Each row of a before or after table is a point. One or more steps were done to the points. Then noise was added and the rows were shuffled. The steps act on how far a point lies along the listed directions, d1 being the first. What was done? A step turns or swaps two directions, mirrors them in a line or flattens them onto one, adds a multiple of one to another, or multiplies one. Angles are multiples of 10 degrees, from the lower direction toward the higher: turns from -170 to 170, lines from 10 to 170 but not 90. Use the fewest steps. Two steps may share a direction if one is a turn and the other turns, adds or multiplies; they go together, in the order done. Otherwise the lowest direction goes first.

Directions:
(1): -35, 17
(2): -17, -35
Before, 8 rows:
-14, 9
16, -35
46, -2
-11, -23
-26, -16
-45, -4
40, 7
13, -53
After:
-8, -38
-22, -17
-16, -52
-44, 18
38, -23
-32, 0
-9, 15
39, -12
Steps: turn d1 and d2 by -30 degrees

Directions:
(1): -35, -2, 3, 12, 55, -10
(2): 27, -59, 6, 10, 12, 2
(3): 5, 1, 50, -44, 9, -5
(4): 8, 0, -6, 1, -6, -66
(5): -47, -26, 19, 8, -35, -4
Before:
-33, -17, 47, -36, -22, 27
-24, 27, 36, -34, -35, -3
-19, 13, -30, 22, 8, 29
4, -8, 34, -11, -37, -28
-29, 6, -43, 31, 5, 1
-36, 22, -21, 31, 27, -27
-37, 0, -16, 36, 21, 8
-32, 9, -27, 53, 23, -19
9, 8, 37, -31, 2, -2
After:
2, -8, 40, -9, -33, 1
-35, -21, 45, -39, -26, 37
19, 24, -10, 7, 60, -69
6, 20, 6, -1, 53, -33
-2, 29, -12, 4, 43, -73
-26, -13, 13, 10, -33, 12
17, 27, -14, -3, 34, 14
18, 26, -18, -13, 41, -25
-31, 13, 34, -25, -40, 17
Steps: add 1 times d1 to d4; multiply d2 by 0.7; swap d3 and d5

Directions:
(1): -6, 16, -26, -52, -32, -21, -37, 35, -20, -14, 6
(2): 20, -11, -27, 44, -36, -14, -36, -40, -8, -13, 22
Before, 14 rows:
48, -27, -50, 72, -46, -5, -64, -48, -5, -13, 15
20, 0, -55, 9, -68, -36, -60, -12, -33, -12, 22
-1, 4, -38, -15, -31, -43, -45, -8, -26, -13, 4
-8, 22, 4, -10, 2, 17, 2, 16, 3, -5, -34
30, -6, -44, 20, -27, -12, -53, -35, -19, -1, 18
31, -11, -45, 32, -68, -42, -66, -28, -27, -34, 29
-2, -27, 30, 46, 26, 23, 22, -36, 22, -4, -12
8, 5, -23, 68, -24, -15, -12, -49, 4, 1, 18
-8, -9, 39, -14, 33, 5, 22, 13, 9, -1, -12
4, 10, 22, 17, -2, 2, 35, -1, -3, 9, -22
17, -20, 20, 40, 24, 24, 24, -41, 26, 15, -17
-8, 1, -12, 5, 8, 8, -1, 8, -8, 4, -10
-25, 0, -9, 1, 0, -7, 13, -1, -6, 7, 2
29, -20, -23, 59, -35, -21, -32, -61, -26, -20, 39
After, 14 rows:
35, -17, -34, 52, -55, -33, -50, -44, -17, -28, 25
2, 1, -33, -9, -25, -40, -43, -15, -25, -8, 5
-8, -7, 32, -23, 27, 5, 9, 18, 6, -7, -9
-9, 22, 6, -15, -1, 13, -2, 18, 0, -7, -32
18, -22, 20, 43, 25, 26, 26, -40, 26, 15, -15
32, -12, -37, 35, -17, -7, -42, -47, -11, 2, 14
5, 10, 19, 15, -3, 0, 32, 3, -4, 7, -22
32, -27, -15, 77, -25, -14, -19, -76, -18, -16, 37
10, 1, -14, 86, -15, -10, 0, -59, 9, 7, 19
52, -35, -36, 96, -32, 6, -50, -63, 6, -7, 11
-7, -1, -10, 2, 7, 9, -2, 8, -7, 3, -10
-26, 0, -11, 3, -3, -7, 11, 0, -7, 10, 2
-1, -28, 30, 48, 28, 25, 19, -39, 23, -2, -12
21, -7, -48, 26, -59, -26, -50, -22, -24, -8, 24
Steps: add -0.3 times d2 to d1

Directions:
(1): -35, 59, 16, -27, -35, -27, 4, -8, 6, 7, -9, 22, 23, -48, -28, 20, 22, -27
(2): 22, -26, 63, -23, 20, -22, -21, 23, 5, 39, 5, -10, 2, -30, 42, 4, 42, 10
(3): -4, -11, 10, 36, 1, 25, 36, 48, -27, -14, -17, -49, 30, -48, -3, 21, -21, -13
(4): 10, 54, 23, 32, -11, 26, -18, 18, 15, 61, -24, -26, -27, 23, -25, -11, -14, 17
(5): 49, 12, 39, -2, -13, -1, -11, -30, -34, -7, 65, 0, -3, -17, -21, 2, -46, -7
Before (13 x 18):
17, -29, 38, 45, 26, 8, 12, 39, -2, 41, -22, -43, -17, -5, -4, -1, -5, 15
9, -9, -35, 13, 2, 10, -24, -49, 9, -2, 16, 30, -25, 55, 4, -21, -32, 25
39, -51, 70, -39, 17, -16, 16, -7, -50, -20, 82, -12, 34, -46, 12, 16, -7, -5
-68, -46, -66, -38, 19, -21, 15, 29, 50, -29, -59, 10, -1, 4, 34, -6, 86, -6
-6, 78, 19, 35, -17, 28, 6, 18, 21, 38, -26, -19, -5, -21, -21, 5, -24, -1
-29, 59, 5, -12, -40, -9, 26, -5, -18, -11, 11, 5, 27, -64, -41, 18, 6, -30
-7, 9, 23, -21, -3, -8, 0, 2, -7, -21, 26, 6, 18, -48, -16, 22, 11, -36
-13, -7, 13, 4, 2, 2, 27, 22, -8, -11, -30, 2, 1, -21, 7, -1, 6, -4
-45, 70, -57, 20, -16, 0, -2, -5, 35, 12, -45, 23, -24, 52, -19, 4, 14, 22
28, -22, 54, -38, 7, -22, -37, -23, 3, 14, 25, 23, -8, 6, 39, -11, 46, 31
23, -22, 17, -18, 2, 3, 5, 7, -7, -27, 18, 1, 18, -20, 26, 5, -8, -12
34, 40, 23, 6, -44, 12, 1, 0, -34, 11, 22, -2, 6, -43, -1, 21, -29, 9
-12, 9, 8, 32, 3, 31, 27, 75, -10, 30, -31, -36, 15, -30, 8, 17, -8, 18
After (13 x 18):
-41, 6, -38, 18, 18, 30, -6, 67, 60, 50, -89, -40, -35, 32, 10, -21, 62, 23
20, 22, 9, 58, -13, 52, 2, 12, -20, 7, -15, -41, -7, 19, -24, -10, -38, 33
-18, -54, -58, 9, 31, -9, 25, 23, -3, -54, -18, 8, 9, 18, 49, 16, 25, 19
29, 61, 82, -9, -17, 6, -15, -11, -18, 57, 49, -10, -11, 5, -45, -1, -23, 12
-43, 36, -24, 6, -24, -16, 31, -22, 7, -5, -19, 24, 0, -9, -63, 10, -6, -25
3, -51, 19, 24, 8, 9, 17, 25, -32, -20, 5, -25, 37, -57, 31, 20, -20, -2
20, 30, 36, -9, -11, 11, -9, 4, 13, 25, 4, -3, 1, -6, 0, -3, -7, 2
-13, 17, 10, -11, -9, 0, 4, -6, 8, 10, -30, 28, -20, 9, -2, -17, 16, 4
-47, 50, -44, -29, -28, -13, 2, -19, 16, -5, -6, 62, 3, 17, -22, 4, 9, 0
39, 10, -7, -24, -33, -10, -16, -37, -26, -13, 46, 39, -12, -4, 16, 5, -22, 16
23, 7, 28, -12, 17, 3, -37, -11, 21, 23, 32, 10, -30, 28, -5, -10, 5, -3
-15, -9, -54, -23, 1, -9, 7, -53, 17, -55, 21, 55, -1, 9, 17, -10, -14, -6
32, -25, -3, -32, 15, -14, -31, -45, 9, 10, 46, 37, -38, 43, 19, -33, 24, 24
Steps: turn d1 and d3 by -130 degrees; add -0.3 times d5 to d2; turn d2 and d4 by 130 degrees

Directions:
(1): 15, -36, -20, -27, -40, -5, -6, -16, 30, 8, 17, -9, 1, -31, 28, -1, -11, -7, -7, 13, -4, 12, 17, -61, -9, -71, -42, -45, 27, -35, 33, -13
(2): -26, -21, -6, -39, -52, -3, 2, 67, 8, 4, 32, -9, 25, 5, 3, 28, -15, 23, 12, -52, -15, -7, -14, 23, 45, -12, -11, 49, 19, 17, -6, -40
Before (12 x 32):
17, 28, 9, 44, 57, 13, 0, -59, -32, 8, -33, -7, -29, 13, -8, -45, 14, -18, -4, 40, 15, 2, 8, 0, -34, 17, 16, -25, -23, -19, 2, 45
5, 15, 16, -3, 27, 10, 14, 3, -20, 9, 0, 11, -25, -4, -6, -17, -5, -16, 15, 9, -12, 4, 14, 30, -13, 18, 11, 23, -12, 13, -7, 19
20, 61, 45, 47, 90, 10, -6, -37, -19, -14, -45, 9, -9, 22, -36, -3, 18, -36, 3, 24, 25, -13, -20, 36, -35, 73, 56, -2, -50, 11, -15, 44
14, -37, -19, -30, -37, 3, -4, -28, 55, -8, 11, -12, 2, -28, 46, -11, -12, -8, -11, 38, -14, 2, 30, -80, -13, -69, -57, -70, 50, -48, 46, -11
19, -24, -30, -7, 12, -10, -1, -62, 17, -20, -6, 2, -4, -20, 29, -25, 9, -36, -24, 55, 28, 18, 15, -48, -30, -39, -27, -68, 22, -23, 20, 14
14, -2, -2, 27, 31, 6, 7, -16, 5, -3, -22, 11, -10, -14, -19, -13, 1, -21, 0, 40, 4, -10, 18, -24, -20, 5, 3, -18, -6, 7, -9, 15
25, -2, -8, 13, 17, -18, -12, -47, 8, -12, -26, 5, -15, -5, 11, -32, 8, -6, -11, 37, 5, 12, 20, -52, -37, -42, -19, -31, 0, -33, 3, 11
4, -2, 0, -1, 11, 3, 17, 29, -2, 0, -1, -8, -8, 3, -2, 13, 8, -7, -1, -5, -5, 5, -1, 3, -7, 16, -7, 29, -1, 8, -8, -2
-31, -25, -4, -39, -38, 1, 6, 44, 13, 9, 35, -14, 16, -12, 1, 8, -25, 19, 5, -51, -7, -12, -4, -10, 38, -47, -20, 15, 25, -13, 1, -23
-7, -63, -38, -57, -72, -16, -2, -10, 56, 3, 28, -16, 7, -30, 51, 6, -22, -1, -1, 12, -6, 12, 14, -82, -17, -112, -71, -46, 43, -41, 54, -31
4, 69, 27, 51, 76, -3, 2, -26, -28, -34, -16, 1, -8, 12, -37, 11, 3, -7, 18, -6, -6, -12, -3, 64, -6, 90, 58, 46, -55, 31, -23, 26
23, 8, 4, 20, 34, -1, -2, -19, 2, 4, -14, 8, 1, 6, -8, -25, 5, -1, 0, 21, 10, -19, -7, 3, -36, 25, 11, 2, -12, 1, -4, 26
After, 12 rows:
-20, -6, -2, -22, -25, -19, -5, 53, -1, -13, 6, -1, 18, 24, -4, 7, -5, 28, 10, -40, -13, -5, -10, 20, 30, -8, -4, 66, 6, 13, -28, -33
16, -42, -5, -61, -60, -3, -13, 18, 55, 9, 34, -22, 26, -37, 25, 32, -25, -22, 5, -18, -3, 3, -2, -62, 8, -93, -46, -33, 33, -41, 47, -34
30, -25, -23, -27, -38, -14, -10, -40, 46, -12, 38, -27, 6, -60, 31, 17, -29, -17, 6, 6, -22, 14, 35, -75, -11, -89, -47, -45, 18, -46, 53, -18
-41, 33, 22, 3, 16, 11, 12, 59, -9, -24, -6, 4, 17, 49, -17, 14, 3, 29, 15, -31, -16, -31, -22, 79, 43, 89, 35, 72, 0, 45, -36, -11
-8, -28, -12, -13, -20, 3, 8, 43, 17, 2, 10, 2, 13, -16, -12, 10, -14, -3, 10, -7, -10, -15, 8, -13, 21, -18, -11, 21, 15, 18, -8, -23
-16, -34, -15, -43, -61, 6, 0, 42, 6, 22, 34, -28, 14, -1, 19, 0, -19, 14, 11, -38, -13, -2, -1, -11, 37, -57, -35, 23, 30, -18, 18, -32
12, -29, -12, -23, -27, -7, -4, 22, 25, 12, 18, -3, 22, -8, 12, -6, -11, 11, 5, -9, -3, -17, -9, -14, -8, -25, -20, 11, 17, -6, 10, -11
15, -6, -3, 3, 15, 3, 14, 6, 3, 2, -6, -9, -14, -7, 4, 5, 10, -16, -5, 12, -2, 10, 8, -19, -22, 0, -14, 3, 1, -6, 2, 7
-10, 36, 22, 36, 67, 8, 8, -29, -26, -4, -23, 5, -18, 10, -28, -27, 6, -3, -5, 6, 18, -14, -2, 17, -13, 35, 33, -6, -25, -2, -22, 40
10, -14, 1, -27, -8, 6, 11, 3, 0, 15, 18, 3, -20, -24, 12, -13, -16, -17, 12, 9, -18, 11, 24, -8, -11, -33, -19, 0, 10, -8, 14, 3
-49, 46, 22, 23, 46, -2, 15, 33, -32, -22, -25, 12, 2, 61, -30, 10, 10, 19, 20, -23, 6, -23, -37, 98, 7, 101, 55, 86, -39, 62, -45, 9
-40, -13, -17, -34, -19, -11, 9, 59, -5, -23, 22, 0, 32, 23, 1, 19, 0, 7, 3, -39, 10, -7, -26, 58, 48, 27, 8, 59, 18, 44, -27, -31
Steps: turn d1 and d2 by 160 degrees
